Each row of a before or after table is a point. The points were changed in one or more steps. Then noise was added and the rows were shuffled. The steps act on columns, c1 being the first. What was done? A step turns or swaps two columns, mirrors them in a line or flattens them onto one, adds a multiple of one to another, or multiplies or shifts one. Angles are multiples of 10 degrees, from the lower column toward the higher: turns from -170 to 170, lines from 10 to 170 but not 90. Use the fewest steps. Two steps may share a column if one is a turn and the other turns, adds or multiplies; they go together, in the order done. Otherwise the lowest column goes first.

Before (11 x 3)
[[ 50  47 -52]
 [ 10 -40 -22]
 [  8  51   9]
 [ 64   0 -12]
 [-34  25  10]
 [ 61 -42 -11]
 [-21  14   2]
 [-25  31 -17]
 [ -7 -31 -51]
 [ 13 -26  -8]
 [ -8 -28   8]]
After (11 x 3)
[[ 15 -27 -16]
 [-11 -29 -62]
 [  9  51  25]
 [-23  14   5]
 [ 60 -43 -23]
 [  9 -41 -35]
 [ 51  46 -37]
 [ 62   1 -12]
 [ -6 -27   2]
 [-26  28  -9]
 [-30  28  17]]
Steps: add 0.3 times c2 to c3

Before (13 x 9)
[[ 37 -15 -33  29   2  14  12  -5 -32]
 [ 26  22  10 -20   6 -18 -37   8 -24]
 [ 25 -53 -35 -19   1  16  49 -53  16]
 [  3  15 -30  10 -47 -27 -48   1  32]
 [-27 -68 -22  52 -62  30  26  57 -14]
 [-87  34  -9  18 -55  26 -19 -28 -25]
 [-18 -57 -43 -29  34  -5  14 -23 -22]
 [  2  23 -25   2 -34  23 -28  16  48]
 [-60  53 -35 -43  19 -29  22  26 -43]
 [ 26  19 -34  38 -24   3 -10 -23  -9]
 [-15 -31 -25  44   5  -4  -2 -23  25]
 [ -3 -17 -21  19   4 -62 -61 -69  35]
 [-17  15 -13  21 -11  -4  36 -41   5]]
After (13 x 9)
[[ 26  23  -6 -21   4  30 -27 -11 -22]
 [-59  55 -32 -43  19  20  30  29 -41]
 [ 25 -54  47 -19   1 -32  43  43  15]
 [-19 -57  16 -29  33  -1  15  46 -22]
 [-16  13  37  19 -15  -9  37  20   4]
 [-89  33  27  18 -55 -17 -29  15 -26]
 [-28 -68 -59  50 -63 -37  14  11 -14]
 [ 37 -17  -3  29   2 -17   7  33 -34]
 [  2  16  -7  10 -47  44 -36  29  32]
 [  1  22 -21   2 -33 -14 -34  22  46]
 [ 24  19  17  38 -26  -1  -9  38 -11]
 [-14 -30  20  41   3   6   0  28  26]
 [ -2 -17  61  18   5  79 -39  34  35]]
Steps: mirror c3 and c8 in the line at 140 degrees; mirror c6 and c7 in the line at 100 degrees

Before (13 x 14)
[[-30  -2   0   4  12  21 -12 -25  -5 -16 -15  13 -40  -1]
 [ 14 -27 -11   1  -4 -22   0  42  22  13 -34  -9 -56  35]
 [ -2 -23  17   0  20  -1 -28  -6  45  24   6 -33 -49 -13]
 [-29  -4 -19   4  26 -26   3  18  -7  15  10  -4  12  28]
 [-35  11  20 -56 -26  37 -15  36  21   9  11 -29 -14   8]
 [ 23   8   7  16  12  21  26 -20   1  -4  32 -24 -47 -12]
 [  3  18  16 -15  16 -30  30  29  17 -10 -30   1 -13 -10]
 [  9  -5  24   1  -1  10 -15  38 -22  29 -38 -36  -4   4]
 [-47  -1 -23  -6 -36  -7 -28 -13  23  45 -37 -38  -6  59]
 [ -3  38  14 -21 -35  22 -32   0   1 -27  13   6 -15 -17]
 [-20  11 -11 -38  15 -18   1 -26 -23  -4  19  21  -8  -8]
 [-24  -9   7   4 -30  13   7  -8  -8  21 -18  10   4   1]
 [-19  26  32   4 -11 -26  10  25  13  30  24 -44 -50  26]]
After (13 x 14)
[[-31  -5 -57   6  27 -28   5  14  -5  18   0  -5  12  -9]
 [  3  19  48 -14  15 -29  28  28  18 -11  -3  -1 -17 -52]
 [-31  -4   2   3  13  21 -12 -22  -8 -15  -1  15 -38 -44]
 [ 13 -27 -34  -1  -5 -23   1  43  20  13   2  -8 -56  -7]
 [-34  12  57 -56 -29  40 -14  35  21   9  -2 -29 -15 -33]
 [-25 -10  20   8 -32  12   8  -6  -7  22   2   9   5 -39]
 [ -1 -25  50   1  18  -4 -30  -7  48  24   0 -31 -50 -55]
 [  7  -5  75   0  -2   6 -13  39 -23  30   2 -37  -5 -35]
 [-18  12 -37 -40  12 -19   0 -24 -24  -6   1  18  -9 -52]
 [-46  -3 -70  -6 -38  -6 -29 -16  23  46   1 -37  -7  16]
 [ 24   9  22  17  13  23  26 -19   5  -4   0 -24 -46 -55]
 [ -4  41  39 -19 -33  23 -34   3   1 -27   0   9 -14 -60]
 [-19  25  96   4 -11 -26  13  24  12  29   2 -44 -49 -14]]
Steps: multiply c3 by 3; multiply c11 by 0; shift c14 by -40

Before (14 x 24)
[[-49  10  17   3  -4  35   0 -39   5  -5  43 -29   0 -28 -15 -12  13  -3
   37 -46  22 -29 -38  20]
 [-17  -3  14   4 -20 -16  -5 -62 -21 -34  15 -51 -65 -39 -26 -27 -28  -8
   37  -3  43 -13 -38  13]
 [ 18 -20 -25  22  26 -36 -62  -3   8  17 -54 -25  24  23 -26  38 -40  40
  -14  37 -12   5  27   7]
 [ 25   5  24 -14 -23  15 -21  25 -21  -8 -11 -25 -15 -40 -13 -11   5   1
   36  38  27   7 -35  16]
 [-71 -20  -2  -9   1   3   8 -31 -12 -44  10  32  22  -8 -80  -4  16  18
    7 -10   9  13  -2  58]
 [ 62 -27  -9 -48 -65  -6 -14  -2   0  22 -15  11 -26  -9  37   8 -54 -53
   49  33  61  27  -3 -22]
 [  6  14  -8  -1   4 -19 -35 -29  53 -32  19  20  40   6 -78  14  -9  22
   -2  40  -3  60  39  -4]
 [-11 -18  25 -38 -67 -29 -81  53  32  23 -27  40  -8 -12   5  25 -40 -53
    8  50  35  59  -4 -43]
 [-53 -32 -12   2  42  19 -10 -22  56 -51   5  30 -11 -25 -78 -18  26  20
   30   8  28 -16   0   8]
 [  5 -57 -23  24 -19 -23 -72  28 -14   8 -26 -33  38  42 -68  54  24  19
  -19  33 -17  27  47 -47]
 [ -2  -1 -22 -74 -14  13  -4 -34   5 -34  -3 -61 -28 -15 -18  -8 -41   0
   17  -2  23  -6 -49   2]
 [ 20 -11 -31   7  34 -21 -58  10 -16 -18 -27  13  31  -5 -44  30 -19 -19
  -40  28 -16  32  43 -43]
 [-40  -5 -41  12  -1  -3  22 -51  40 -62  -1 -10  -7 -33 -40 -53  15   3
   35 -35  -2  18 -55  32]
 [-14   1 -23 -20 -61  10 -20 -19   0 -20  25 -32 -12 -40  15  -7 -21 -44
   26  57  38 -25 -23  28]]
After (14 x 24)
[[  -3  -23  -33    4   -9  -45  -78    2  -26   20   43  -16   26   21
   -23   39  -19  -46  -12   35  -15    7   50    2]
 [  25    1   10  -12  -10  -35   14  -63   25  -25  -14  -42  -70  -37
   -22  -25  -46   10   41   -3   43   12  -20  -11]
 [  13  -20    3    8  -10   12    8  -31   10  -82   12   33   23  -13
   -78   -1   17   12    7   -8   10   57  -10   10]
 [  32   -4   32   69    9   -5   18  -31    5  -11    3  -65  -31  -15
   -23   -7  -56   -6   15    1   22    6  -21   -5]
 [  20    7   31   -5   -1    8   -3   20   35   21    5  -27  -11  -42
   -10  -13  -13  -15   36   38   27   15  -33    7]
 [  31  -33  -10    6   14   29  -12  -23  -71  -66   21   25  -13  -29
   -73  -18   22   11   27    7   28    8  -15  -14]
 [   2  -30   21   42   39    1  -12   -1   52   66  -49   12  -25   -8
    41    2  -45  -21   50   33   61  -22   25   26]
 [ -12   13   12  -14   11   26   23  -39   -2  -48  -10  -40    2  -30
   -14  -15  -11   43   37  -43   23   20  -41  -26]
 [  20  -13  -29   16  -31  -16  -78   14  -20   13  -15   17   35   -5
   -45   30    6  -28  -40   31  -17  -41   48   35]
 [ -28  -13   47   12   71  -15  -76   53   30   -6  -48   48   -8  -17
     5   21  -41  -33   10   52   30  -44   15   57]
 [  48   -5  -36   17   30   -9   54  -48  -27  -59    5   -7   -9  -34
   -43  -52  -12   -1   34  -36   -1   33  -54   19]
 [  16    1   -5   30   41    2   -9  -18   48  -20  -48  -33   -9  -39
    16   -8  -31   14   31   55   38   30   -7  -25]
 [ -11  -56  -32   -1    6  -33 -100   32   25    7   24  -24   36   37
   -69   50   46  -21  -18   33  -18  -49   30   29]
 [  34   10   -6    6   38  -10  -50  -27  -40  -11   23   29   39    8
   -79   11   10   23   -2   38   -6   -3   37   57]]
Steps: turn c1 and c10 by 70 degrees; mirror c3 and c4 in the line at 160 degrees; turn c5 and c9 by -130 degrees; turn c6 and c12 by -20 degrees; add -0.5 times c23 to c7; turn c17 and c23 by -30 degrees; mirror c11 and c18 in the line at 50 degrees; swap c22 and c24
